Rows are points. Each copy is the shape, with its points in the same order, turned, moved and blurred by noise. Some copies are also mirrored. Which?
In the rows, 128 means zero.

Shape (7 x 3)
[[ 66 119 143]
 [155 121 157]
 [122 155 106]
 [174 142 125]
 [ 70 150 146]
 [137 136 102]
 [118 132 135]]
Copy 1 (7 x 3)
[[192 137 113]
 [123  91 136]
 [120 159 124]
 [ 86 118 134]
 [182 156 138]
 [106 144 108]
 [135 134 124]]
Copy 1 is: mirrored
Copy 2 (7 x 3)
[[ 69 134 104]
 [131  85 144]
 [132 163 141]
 [166 109 166]
 [ 66 143 127]
 [150 143 138]
 [118 130 131]]
Copy 2 is: only turned

Shape (11 x 6)
[[129 108 128 143 119 120]
 [ 77 120 106 137 143 123]
 [ 60 127 126 162 139 135]
 [147 109 119 106 122 178]
 [125  84 120  79 155 123]
 [138 117 123 116 157 145]
 [147 124 137 103 139 143]
 [ 77 178 117 130 141 139]
 [ 79 173 107  97 117 107]
 [129  94 116 124 141 164]
 [ 79 136 146  71 125 109]]
Copy 1 (11 x 6)
[[137 115 145 135 117 118]
 [ 85 113 140 156 138 134]
 [ 82 135 141 173 117 150]
 [119 152 159  95 130  84]
 [113  97 190 106 164 107]
 [128 137 163 126 158 103]
 [139 140 161 102 151 113]
 [ 84 155 112 141 159 157]
 [ 84 117 101 108 164 166]
 [112 137 168 129 128  86]
 [ 91 108 157  91 155 174]]
Copy 1 is: mirrored
Copy 2 (11 x 6)
[[106 117 140 133 116 135]
 [ 85 129 110 112 155 112]
 [ 80 144 133 123 177 105]
 [141  72 133 141 114  94]
 [121  80 113  76 102 115]
 [145 100 120 113 130 119]
 [149 106 131 117 104 108]
 [116 163 101 132 157  78]
 [ 92 163  85 123 111  73]
 [127  75 136 121 138 113]
 [ 99 144 116  82  95  69]]
Copy 2 is: mirrored
Copy 3 (11 x 6)
[[122 127 142 111 146 120]
 [ 96 138 103 146 156 136]
 [ 78 136 125 172 147 132]
 [151 114 138 106 124 182]
 [139  82  94  99 171 152]
 [155 109 118 130 144 148]
 [154  96 122 114 124 145]
 [105 139  89 171 102 133]
 [ 91 132  64 126 101 120]
 [140 117 137 124 155 173]
 [ 87  78  76 116 118 129]]
Copy 3 is: mirrored

Shape (11 x 8)
[[101 168 158 132 122 163 191 113]
 [132 146 127 139 109 122 152 104]
 [154 175 140 155 111 112  98 132]
 [165 135  89 123 105 135 100 138]
 [113 142 121 144 137 105 130 116]
 [149  91 129 115 140 136  97 160]
 [ 99 166 135 152 123 123 141 136]
 [170 133 127  78 160 174  89 116]
 [116 125 167 153 130 119 170 119]
 [ 92 100 180  79 122 156 145 108]
 [162 105 117  87 133  87 112 169]]
Copy 1 (11 x 8)
[[134 150 134 198 116 140 174 131]
 [154 114 113 144 115 133 151 112]
 [184 132  84 117 137 120 117 135]
 [145 104  93 108 116 162  96 117]
 [134 123 124 128 136 104 135 110]
 [129 111 154 102 105 142  76 147]
 [151 151 116 158 135 109 134 111]
 [ 95 101 106 110 115 166 106 194]
 [160 124 160 162 113 105 157 126]
 [101 136 153 161  52 113 139 157]
 [131 131 149  57 103 148 101 124]]
Copy 1 is: mirrored
Copy 2 (11 x 8)
[[140  99 186 119 120 153 179 154]
 [131 142 152 130  94 138 141 159]
 [106 189 175 126 132 134 105 159]
 [112 165 108 130 132 144  84 157]
 [111 167 142 118 116 136 159 133]
 [113 140 107 123 156  99  89 113]
 [ 96 151 157 131 132 142 169 155]
 [141 129 138  90 159 173  71  93]
 [137 128 165 126 117  95 170 142]
 [109  72 162 111  97 120 133  79]
 [ 88 156 104  81 130  85  92 132]]
Copy 2 is: only turned
Copy 3 (11 x 8)
[[144 177 150 161 108 127 182 160]
 [158 139 126 156 124 130 143 115]
 [136 155 115 148 150  85  99 102]
 [146 145  77 116 133 144  94 102]
 [130 128 124 137 141 120 155  95]
 [ 93 120 111 102 113 152  91 117]
 [123 148 115 150 135  98 164 126]
 [128 176 147  73 141 170  83 121]
 [120 126 155 170 103 123 156 127]
 [126 115 172 113 121 157 147 186]
 [126 100 108  78  91 121  95  98]]
Copy 3 is: mirrored

Shape (12 x 9)
[[137 128 122 136 148 139 101 140 139]
 [100 144 144 122 109  85 101 140 128]
 [106  89  83 130 122 138 134 121 148]
 [ 83 156 103 130 184 103 119  99  81]
 [110 111 156 129  97 160 162  92  75]
 [154 148 114 137 131 126 136 157 114]
 [135 104 125 140 131  98 129  84 142]
 [ 74 162 140 181 154 121 135 135 122]
 [ 76  98 150 106 140  72 164 101 115]
 [117 126 168 148 120  90  93 152 129]
 [140  93  89 109 170 150 171 140 145]
 [137 101 140 135 109 112 140 143  85]]
Copy 1 (12 x 9)
[[128 121 135 117 129 116 119 121 145]
 [ 68 151 127  93 153 135 122 129 125]
 [114 122 139 153 114 133 153  76 113]
 [110 117 101 150 221 123 137 127 130]
 [143 169 134 156 142 150 129 155  54]
 [137 129 161  95 145 111 151 139 128]
 [ 90 144 125 156 124  84 130 118 110]
 [ 97 128 173 137 196 140  90 125 121]
 [ 48 120 115 166 153 134 149 151  80]
 [ 74 135 134  82 137 119  95 135 115]
 [141  80 153 163 113 122 177 125 128]
 [118 131 139 101 135 123 144 141  73]]
Copy 1 is: mirrored
Copy 2 (12 x 9)
[[115 121 113 129 145 139 121 125 136]
 [146 126 129 118  99  87 105 109 154]
 [ 78 107 134 135 130 107 154  86 105]
 [175  98 157  90 166 110 108  99  90]
 [147 120 155 118  64 159 168 105  80]
 [144 129 105 164 131 125 122 130 110]
 [107 153 169 119 132 108 148 122 119]
 [161 114 165 143 135 145  90  71 135]
 [138  95 207 119  95  77 129 121 112]
 [127 140 134 126  95 114  82 127 156]
 [ 92  80 140 173 159 126 163 135  89]
 [127 133 131 142  81 120 117 134  85]]
Copy 2 is: mirrored
Copy 3 (12 x 9)
[[139 112 147 126 108 109 107 138 129]
 [125 130 141 130 107  83 166 127  94]
 [168 162 126 116 102 143 127 146 150]
 [141 129  72 190 134 111 111 115 100]
 [138 115  87  93 112 184 146  76  92]
 [102 108 121 105 138 109 116 122 142]
 [156 146 130 137  93 115 139  83 146]
 [ 87 142 109 156  77 121 111 133  80]
 [133 158 115 181 121 152 189  93 115]
 [114 104 147 129  80  95 158 119 100]
 [140 142 134 138 143 174 100 138 185]
 [126 100 109 109 103 130 173 112 140]]
Copy 3 is: mirrored

Shape (17 x 12)
[[ 98 207 134 113 168 146 148  95 125 156 149 161]
 [153 115  96 165 106 102 144 166 127 133 141 137]
 [116 103  92 123  84 142 155  99  94 122 113 157]
 [122 127 153 109 102 143 166 113 125 126 114 137]
 [ 77 162 157 128 205 125 139 135 146 141 136 176]
 [ 97 105 129 154 106 156 136 151  90  98 152 111]
 [141 130 130 158  99 158 136 125 103 134 119  89]
 [ 89 116 146 138  79 108 107 123 137 130 147 132]
 [114 144  96 126  89 132 137 151 141  95 106 125]
 [120 111 125 116  92 130 171 129 133 133 124  92]
 [ 89 169 132 127 168 125 119  82 178 118 140 135]
 [102 130 146 132  86 154 135 150  89 149  96 103]
 [106 202 156 147 157 116 149 122 147 112 152 182]
 [ 91 165 167 169 164 139 145 106 166 129 121 167]
 [151 109 136 130 116  89 111 133 115 104  94 134]
 [163 107 125 135  98 115 141 164  99  87 152 132]
 [152 121 131 134 102 171 106 161 155 130 141 127]]
Copy 1 (17 x 12)
[[108 206 109 155  51 141 138 141 173 120 126 139]
 [146  92  94 129 120  96 153 131 116 134  83 120]
 [113 112  64 130 120 175 118  83 125 133  99 136]
 [129 138 111 109 106 182 131 120 130 127 125 120]
 [ 84 214 136 150  87 131 177 162 132 110  83 132]
 [136 106 118 176 112 164 119 133  82 156  92 128]
 [130 103 113 137 115 138 106 138 111 172 138 120]
 [124 107 151 130  89 141 104 111 115 115  75 135]
 [110  84 115 147 108 155 143 120 148 130  99  86]
 [128  93 109 120 104 156 132 135 107 109 141 124]
 [ 79 184 134 149  92 126 108 158 156  87 108 105]
 [110  92 137 135  90 165 138 110 105 177 132 138]
 [128 202 124 141  61 132 147 150 161 125  72  93]
 [ 89 201 131 116  85 139 128 172 137 136  78 105]
 [132 125 136 121 151 118 144  81 116 130 106  95]
 [185 105 112 156 136 140 150 113 109 135  90 109]
 [142  95 145 140 142 140 130 161 157 152  96 140]]
Copy 1 is: mirrored
Copy 2 (17 x 12)
[[155 145 162  59 171 136  88 122  85 131 136 133]
 [121 173  92 157 111 112 105 163 153 134 131 126]
 [104 136 136 150 122 159 156 161 105 174 138 127]
 [124 145 155 122 135 149 163 140 124 115 156 134]
 [125 143 175  69 130  93  85 119  88  89 101 135]
 [ 89 156 119 157  97 150 125  85 128 137 146 119]
 [129 150 113 134 129 167 141 108 173 143 140 117]
 [125 127 138 151 113  93 136 110 135 150 166 161]
 [155 147 114 142  76 155 132 143 121 133 147 147]
 [116 138 110 119 110 143 162 142 147 122 176 119]
 [161 138 131  57 129  99 132 103  94 130 116 166]
 [126 116 157 147 109 167 129 114 166 131 161 110]
 [162 196 170  89 141 103  93 121  88 114 128 154]
 [135 173 182  69 125 107 118 112 124 119 102 167]
 [156 140 125 172 116 107 160 143 135 119 106 115]
 [120 181  96 190 121 132 135 132 122 112 142 117]
 [126 139  99 151 131 154 117 119 156 102 132 180]]
Copy 2 is: only turned
Copy 3 (17 x 12)
[[128 166 143 147 179 175 195 103 132 119 123 113]
 [134 126  86 129 106 103 123 166 155 115 144 149]
 [160  68 101 126  95 147 170 138 117 100 127 118]
 [159 106 131  87 117 154 159 114 151 115 114 124]
 [ 95 153 163 150 188 170 158 141 155 106  79 132]
 [127  84 127 114 109 173 113 158 157  99 172 120]
 [138 106 107 105  98 152 137 132 170 153 166 102]
 [136  86 150 137 117 118 123 102 162  98 152 150]
 [137  92  87 111 124 153 120 123 127 136 135 165]
 [127 107 106  72 101 132 136 112 143 109 140 121]
 [118 141 137 156 177 154 122  76 136 124  95 109]
 [117  77 135  87 103 156 168 132 167 146 164 136]
 [156 158 134 150 208 160 149 127 160 112 114 145]
 [130 128 132 149 186 166 146 111 195 117  86 120]
 [155  92 141 118 112 105 114 155 134 159 112 137]
 [168 120 117 106  98 131 101 181 139 114 154 144]
 [135 138 114 131  71 167 114 121 175 135 135 157]]
Copy 3 is: mirrored
Copy 4 (17 x 12)
[[133 130 170 171  52 154 112 109  99 163 130 145]
 [167 123  90 120 152 127 142 137 108 119 161  96]
 [135  96  94 192 131 122 141 107 151 103 160 125]
 [132 137 127 169 101 100 135 124 137  91 122 129]
 [143 126 179 142 100 137  87 147  89 150 123 184]
 [113  86  89 111 126 145 127 114 130  85 125 134]
 [103 118 107 134 127 134 136 107 129  99 116  72]
 [100 135  66 147 113 105 104 145 102 114 142 138]
 [152 150  81 163 132 169 117 130 134  97 123 117]
 [118 151 107 139 111 128 158 135 148  85 142 111]
 [111 185 142 153 105 152  92  96  93 149 134 169]
 [ 97  96 105 154 111 131 128 154 147  94 103  93]
 [169 142 143 162  80 141 104 121  50 136 113 160]
 [122 146 168 164 111 133  87 122  56 117 125 152]
 [146 142  85 150 170  95 131 128 129 133  97 123]
 [176 114  72 107 135 111 143 114 125  99 113 114]
 [148 139 105 113 119 125  72 115 140  97 134  85]]
Copy 4 is: only turned

Shape (15 x 12)
[[140 139 119 112 146 134 131 155 119  94 105 122]
 [141 123 102 151 161 137 119 131 121  80 126 119]
 [136 125 132 112 155 151 117 128 112 143 120 119]
 [136 117 124 160 115 138 103 129 146 138 113 107]
 [134 141 139 134 144 139 112 130 120 141 105 118]
 [ 96 119 134 139 156 110 135 117 114 139 131 125]
 [ 88 160 112 119 129 122 118 142 122 142 119 117]
 [ 88 140  75 116 153 140 171 149 116 145 172 129]
 [143 151 133 123 148 111 105 130 115 122 147 119]
 [145 129  96 121  93 128 128 100 112 116 105 125]
 [139 144 120 123 159 132 125 103 149 126 115 134]
 [149 130 141 115 138 105 128 145 139 141 111 125]
 [111 149 145 118  80 145 132 142 132  83 135 115]
 [143 142 144 249 131 145 136 109 119 142 114 114]
 [134 125 140 206  88 143 110 150 138 147 118 221]]
Copy 1 (15 x 12)
[[104 102 155 138 126 111  98 115 118 131 153 144]
 [113 103 142 176 114 114 110 107 109 101 131 145]
 [128 140 143 139 137 144  89  97 131 133 144 131]
 [106 140 151 129 113 148 132  99 122 121  95 131]
 [124 141 152 139 122 145 111 110 129 147 130 137]
 [152 126 114 142 128 116 120 111 154 136 121 138]
 [141 105 124 115 127 132 133 116 119 166 137 122]
 [151  70  88 119 165 136 132 105 135 107 162 129]
 [158 127 156 151 145 125 110 128 108 130 129 139]
 [115 150 139 113  99 115 132 124 106 101 156 112]
 [111 138 120 153 127 143 101 141 123 129 131 134]
 [124 137 154 112 136 123 100 133 135 135 120 154]
 [ 96 113 172 134 150  94 159 118 122 141 143  96]
 [119 143 158 179  83 178 187 102 156 106 105 174]
 [ 85 188 119 133 144 130 204  90 107 133 115 208]]
Copy 1 is: mirrored
Copy 2 (15 x 12)
[[161 119 118 111 109 113 122 116 130 132 113 142]
 [147 129 122 137 118 103  90 116 108 113 128 147]
 [147  96 118 126 140 141 125 128 119 154 135 156]
 [128 148  94 153 136 147 110 124 123 151 133 125]
 [143 118 103 134 131 129 131 132 124 168 136 144]
 [114 100 133 127 141 117 123 156 123 141 136 118]
 [112 103  83 114 121 123 154 145 133 133 124 132]
 [123  57 120 142 147 128 151 133 127  72 104 128]
 [156 128 112 117 148 112 136 149 127 126 153 152]
 [136 127 103 110 127 135 125  81 120 129 160 105]
 [126 121 124 133 149 106 123 105 144 146 142 157]
 [160 127 117 123 138 126 135 134 165 157 132 126]
 [133 166 117  96 125 137 159 116  99 117 101 119]
 [128 150 110 223 133 100 119 131  73 173 146  97]
 [115 164 150 212  65 164 165 129 136 140 171 113]]
Copy 2 is: only turned

Shape (18 x 12)
[[164  77 156 168 108 110 163 162  96  97 151  88]
 [107 159 148 111 153 115 100  81 144 137 143 138]
 [ 99 121 137 171 125 133 109 165 166 104 146 109]
 [167 101 147  88  91 129 122  84 138 136  79 148]
 [147 113 147  89 156 138 137 133 121  94 129 134]
 [105 118 164 144 130 107 129 146 109  95 157  63]
 [158 112 105 144 143 100 105 151 111 143 123 106]
 [174 106  87 124  94 105 137 134  98 130 159 138]
 [147 159 162 142 103 165 149  83 150 138 115 127]
 [156 118 158 156 124 103 154  84 142 134 110 143]
 [148  94  95 124 106 138 123 158 107 147  86 129]
 [148  98 142 147 128 107 143  85 162 135 143  95]
 [140  74 154 133 170 129  81  85 103 130 102 130]
 [105  90 146 112 113 179 132 160 127 169 106  71]
 [119 127 163 117 170 124 110 158 144 125 147 120]
 [109 137 109 117 108 172 121 129  86 163 139 125]
 [125 119 113 104  92 109 165 155 138 151 136 143]
 [109  84 124  97 163 161 116 148  94 102  87  99]]
Copy 1 (18 x 12)
[[140 140  83 118  63  89 138 189 152  96 163 163]
 [116 120 145 130 180  98 147 111  99 139 141 107]
 [125 143 135 142 125 122 135 109 186  93 171 142]
 [177  92  98  99 103 105 149  86  75 148 134 134]
 [173 139  90  94 157 112 151 144 130 125 139 123]
 [104 131  95 123 131  88 132 167 157  67 147 139]
 [140 151 112 124 111 100  76 141 131 154 151 159]
 [147 190 100 122  78  84 129 145 115 155 138 140]
 [143  86 163 117 110 130 179 128  99 133 129 131]
 [131  88 127 101 102  97 149 130  96 151 180 141]
 [161 141  92 121  87 122 107 109 144 162 116 151]
 [111 121 112 110 100 125 133 134  96 111 188 123]
 [146  97  68 153 167 117 112 127  91 139 174 165]
 [146  98  90 143  99 156 105 117 164  94 100 108]
 [160 134 125 128 167 106 117 141 162 105 157 106]
 [130 141 107 168 122 126 140 134 127 155  88 119]
 [142 152 114 111  81  84 145 114 145 154 123  92]
 [154 121  49 113 157 142 118 127 160 128 108 151]]
Copy 1 is: mirrored
Copy 2 (18 x 12)
[[153  98 106 153 128 115 202 102  81 112 107  86]
 [116 132 190 125 136 151 104 141 128 136 152 175]
 [110 126 121 134  96 130 160 183 109  91 130 122]
 [115 100 118 157 109 151 100  61 154 142 125 164]
 [148  90 139 160 130 135 108 110 118  77 123 158]
 [141 105 168 120 117 103 171 147  89 112  91 112]
 [108 113 116 150 147  96 111 131  82 134 136 113]
 [150  99  93 140 127 103 144  95  83 151 180 134]
 [147 122 140 129 111 189 124 115 170 146 127 121]
 [117 148 138 158 136 162 148  79 145 140 136 123]
 [126 108  58 134 123 108  97 109 111 139 122 131]
 [ 99 110 156 129 139 130 155 106 151 123 147 109]
 [ 77  92 137 137 178 164 106 104  95 117 105 159]
 [115  72  86 104 125 114 126 161 156 135  66 134]
 [131 113 152 168 144 122 123 169 111  95 115 156]
 [164 102 103  90 143 134 103 150 117 158 126 154]
 [152 134  90 147 111  81 141 116 142 143 144 159]
 [119  89 102 111 143 118  84 123 100  75  72 149]]
Copy 2 is: only turned
Copy 3 (18 x 12)
[[149 122 140 212 167 128 141 131  90  99 155 109]
 [129 114 140  78 118 154 123 126 166 105  83 131]
 [140 129  97 176 106 122 112 164 135 104 106 140]
 [152 156 158  62 110 137 132  95  98 100 173 136]
 [137 137 108 105 160 170 132 127 107 119 131 108]
 [132 129 120 188 150 142 165 139 158  85 111 111]
 [140 158 158 130 155  98 134 155  99 113 102 105]
 [ 99 128 164 137 145  98 116 109  85 132 144  87]
 [156 100 156 107  70 152 157 118 119 139 134 157]
 [154  94 179 106 125 138 125 123 102  94 131 157]
 [127 189 146 124 133  99 134 134  74 133 143 139]
 [153  83 139 122 128 101 148 119 113  78 125 135]
 [194 164 142 100 163 137 125  88 112  93  88 137]
 [152 177  98 142 132  98 197 132 138 141 152 161]
 [156 132  98 124 156 146 125 163 153 122 108 114]
 [114 165 142 133 118 116 150 105 140 174 115 132]
 [ 85 128 142 118 136 109 127 142 120 135 174 142]
 [135 202  90 123 168 152 166 116 103 116 105 135]]
Copy 3 is: mirrored

Shape (16 x 12)
[[131 145 160 156 127 135 107 150 117 147 132 146]
 [ 88 108 104 124 146 152 127 137 123 138 131 131]
 [130 104 169 118 156  95  85 122 110 123 126  90]
 [126 138  99 157 115 143 164 132  79 150 138  77]
 [160 120 169 116 130 177 109 140 139 121  92 153]
 [135  89  98 171 174 175  99  93 162 107 113 123]
 [109 123 151 112 127 173 128  74  92 124 121 131]
 [116  86 106 148 125 121 159 144 113 123 143 126]
 [138 149  93 105 116  79 121 126 134 120 166  93]
 [130 140 153 142  99  88 123 134 132 135  84 103]
 [151 167 173 132 127 123 149 114 165 113 142 133]
 [150 112  86 161 146  70 154 180 117 165 119 144]
 [140 119 125 143  79 104 137 113 117 104 111 136]
 [131 107  81 106 118 154 112  44 115 106  91 147]
 [157 153 160 114 116  94 125 119 139 156  96 108]
 [132 177 124 121 151  87 123 137 108 111 109  83]]
Copy 1 (16 x 12)
[[114 117 123 116 102 115 104 142 135 140  97 130]
 [126 132 172 153 133 135 139 144 144 108 135 132]
 [127 140 126 140  96 154  78 135 127 168 175 124]
 [129 164 132 150 158  74 122 136 186 143 133 152]
 [146 104  84 131  85 130 124 156 119  88 128 111]
 [186  63 152 165 147 139 114 152 151 121 144  98]
 [186 157 141 123  92 125 129 116 151 102 143 131]
 [125 133 140 148 152 135 162 155 150 156 135 153]
 [101 144 120 125 186 142  99  88 128 145 158 154]
 [121 153 101  87 142 125  87 172 129 144 147 122]
 [138 125  79 101 134 168  97 117 158 118  99 136]
 [ 57  95 129 114 160 115 146 171 162 163 152 155]
 [151 142 102  88 156 122 144 142 119 154 140 132]
 [202 113 150  99 145 119 150 110 128  90 194 119]
 [116 140  85  86 128 131  73 149 141 119 156 145]
 [ 93 157 110 116 151 128  82 113 166 140 167  96]]
Copy 1 is: only turned
Copy 2 (16 x 12)
[[108 112 153 100 126 116 130 143 151 146 125 126]
 [156 119 150 122 153 116 118  95 102 130 116 136]
 [ 81 106 170 118 110 127 152  79 135 105 147 165]
 [159 156 202 143 148  97 105  99 177 120 113 130]
 [121 134 166 111 113 153 171 171  99 138 123 139]
 [124 159 171  92 147 165 114 106  72  87 142  93]
 [116 127 193 157 135 166 105 119 106 149 107 157]
 [143 149 147 134 187 106 133  99 138 122 144 137]
 [130 163 116 143  99  97 104  82 162 100 145 167]
 [ 93 114 154 158 116  98 146 141 156  83 123 132]
 [ 97 152 124 152  94 151 141 133 155 145 136 107]
 [161 122 112  99 178 101 146 119 194  80 136 135]
 [ 97 160 145 159 155 111 121 151 142 103 132 155]
 [129 161 166 155 149 178  80 135  77  80 113 175]
 [112 111 149 156  88 130 147 143 166  92 136 145]
 [109 143 147 131  92 113 139  84 174  86  86 148]]
Copy 2 is: only turned
Copy 3 (16 x 12)
[[105 143 146  95 109 116 119 165 141 146 131 127]
 [108 154 140 118 154 133 129 122 151 111 127 172]
 [123 163 106 145  97 145 145 157 205 149 127 126]
 [182 128  99  91 162 121 121 151 133 135 149 164]
 [ 88 176 124  86 104  83 144 121 149 128  93 107]
 [119 180 147  91 161 165 115  72 171 146  86 128]
 [ 80 154  71  97 131 120 144 106 147 152 142 154]
 [147 123 141 131 162 137 160 122 134 126 131 147]
 [162 120  97 172 111 152  99 144 140  99 126 130]
 [131 162 101 143 142 106 122 189 145 148 109  99]
 [110 127 110 121 114 109 101 125 140 125 145  60]
 [175 164 183 141 141 145 148 176 103 116 138 124]
 [126 131  93 142 142 128 148 150 110 155  95 114]
 [105 192  62 128 149 158 136  78 108 147  89 154]
 [138 179  94 145 108  97 114 162 145 141 130  95]
 [149 160  81 124 126 153 115 184 160  96 133 108]]
Copy 3 is: mirrored
